Every row gives one point. The last column is the point's height on a tilted bowl or saddle (a function of degree 2), plus a little noise. Count its main directions that bend up, bend down and stay straight.

Points (15 x 4):
[[-20.0 -13.8   6.7  10.5]
 [-14.9   4.4 -22.7  24.4]
 [ 13.2   3.9  10.7  -5.1]
 [  1.2  21.2 -16.2  16.7]
 [-16.1 -27.1  -7.6  25.7]
 [-28.4   7.3  -0.4  19.0]
 [ -8.3  25.3  19.8  15.4]
 [ 22.2 -15.0  -2.7   4.5]
 [  5.5   3.3 -22.0  14.8]
 [-27.1   1.9  -4.8  19.7]
 [ 25.5  10.4   2.1  -0.4]
 [ 14.9 -22.5   7.6   6.0]
 [  0.1  27.3  -4.0  13.4]
 [-28.4  -2.9 -11.0  25.5]
 [-23.8   1.6  23.9  13.1]]
Directions: 3 up, 0 down, 0 straight

Points:
[[ -5.1  18.8  20.2   5.7   1.4]
 [  9.2 -18.4  36.3   6.9 -26.2]
 [ -9.9  30.6  15.1   2.0   9.9]
 [ 21.5  -4.6 -12.0  -0.5  10.3]
 [-35.5  18.5  26.4  23.9  -3.8]
 [  4.8  33.7  -1.1 -15.4  20.9]
 [-19.9  16.4   5.8   1.8   4.6]
 [  0.7  -0.9  -8.7 -21.2   5.7]
 [ 18.7   6.8   7.6 -21.9   2.9]
 [ -5.4 -12.1  17.6  -7.7 -16.3]
 [  4.2  26.2  -7.7  44.9  55.3]
 [-11.0   4.0   2.0  -1.0   0.5]
 [ -1.5  -5.5  12.0 -11.9  -8.7]
 [ 12.4  13.2   1.9  -2.5   9.9]
 [ -5.6   5.0   7.9 -34.4   7.5]
 [ -2.4 -20.3  10.4  -3.2 -16.8]
 [ -0.8   6.5   4.8  13.6   6.8]
 [-31.4  -1.0   8.2  -2.5  -7.4]
 [  0.7  32.5   9.2   2.3  15.7]
 [  3.2  -6.6  21.7 -36.6  -4.3]
 [-15.7  37.7  15.2  -3.0  12.8]
 [ 11.5 -26.1  19.7 -21.0 -22.0]
 [-12.6  14.2  20.0  -4.0  -2.9]
 [  4.9  -2.7  -2.9   7.5   4.0]
 [ 17.5   5.9 -16.3 -28.8  15.0]
 [  5.2 -15.5  10.9 -14.6 -13.2]
 [  4.8  24.6  -5.7  -0.3  20.0]]
Directions: 1 up, 0 down, 3 straight

Points (39 x 7):
[[ 18.4 -26.7  17.4 -28.0  12.6  17.5 -26.8]
 [-11.7 -10.3   9.2  24.2  15.5  -3.8   2.2]
 [  5.0  -7.0   4.2  26.4 -21.3   3.4 -21.6]
 [  5.9 -21.0  -5.9  -9.9  20.3  -7.1   5.2]
 [ -1.1  28.9  10.1  16.8   4.1 -19.0 -11.0]
 [  0.9 -32.7  -9.6  -7.4 -15.7  -3.5 -20.5]
 [ 29.1  11.9   1.7  -5.1 -23.6  34.1 -13.4]
 [ 13.3  23.3   1.2  14.7   1.7 -18.8  -2.0]
 [ 33.3  15.2 -11.9   5.8  -6.5  23.4 -10.9]
 [-16.9 -15.5 -13.0 -13.6 -28.0  23.7   1.3]
 [-25.6  29.3  -8.7  -4.7  16.3   3.8   7.3]
 [ -2.4   7.2 -11.6  45.5   8.0  10.7 -30.9]
 [ 40.7  -2.5 -18.8 -18.7  -0.9  10.9 -23.2]
 [-15.6  -1.4 -16.1 -16.3  16.2   9.8  14.0]
 [-11.4 -26.7  -8.5  13.7 -11.8   3.6 -11.2]
 [-38.1  12.4  -5.3 -11.4 -25.2 -20.2  -1.1]
 [ 21.6  12.1  -7.8  10.6 -11.6  12.4  -3.1]
 [  0.4 -15.8  -3.5 -15.6 -22.1 -15.3 -12.9]
 [  4.1 -32.8  14.0 -20.4  12.8 -10.5 -12.0]
 [  2.4   3.7 -26.9  13.9  -8.4   6.7  -1.6]
 [-18.7 -14.9  -9.5  -6.4  -0.5  24.8   5.9]
 [ 48.9  14.0   5.2 -20.9   3.7   1.5 -35.9]
 [-11.6  -3.3   0.7 -12.3  10.9   1.3  20.7]
 [ -4.7 -18.9  32.3   3.2 -10.6  -3.7   4.0]
 [  4.7   5.1   8.2   2.3   1.8 -12.6   5.6]
 [ 19.8  10.7  -2.3  -2.1  22.3  -1.3   7.6]
 [ -3.0 -22.4  34.6 -18.0  -0.1  -4.8   8.3]
 [ -6.1  -6.6  -0.8  10.6  -9.7   8.3   4.5]
 [ -5.5 -23.8  26.6  39.9   6.6   4.7 -40.4]
 [ -5.1 -24.5 -24.8  24.6  18.9  10.5 -12.1]
 [ -9.1   6.3  -8.7  28.6   8.0 -25.6   4.5]
 [ -0.3 -13.9   8.2   5.9  13.2  -0.8   8.4]
 [-16.6  18.9  16.1 -15.2  -8.2  17.1  24.6]
 [ -7.8  -1.6 -13.8  30.9  18.7 -14.0  11.3]
 [  8.6 -35.2  21.3  -4.3 -11.4  -1.1 -17.7]
 [ -9.4  -0.3  -4.6  -6.1  19.9  -1.0  22.6]
 [ 11.9  -9.2  -4.0   4.4 -14.1  11.3  -6.4]
 [-18.1 -16.7   0.3   4.9  -1.8 -12.5  12.3]
 [ -0.4   6.2  29.1  -0.5   1.6 -31.3 -20.4]]
Directions: 1 up, 4 down, 1 straight
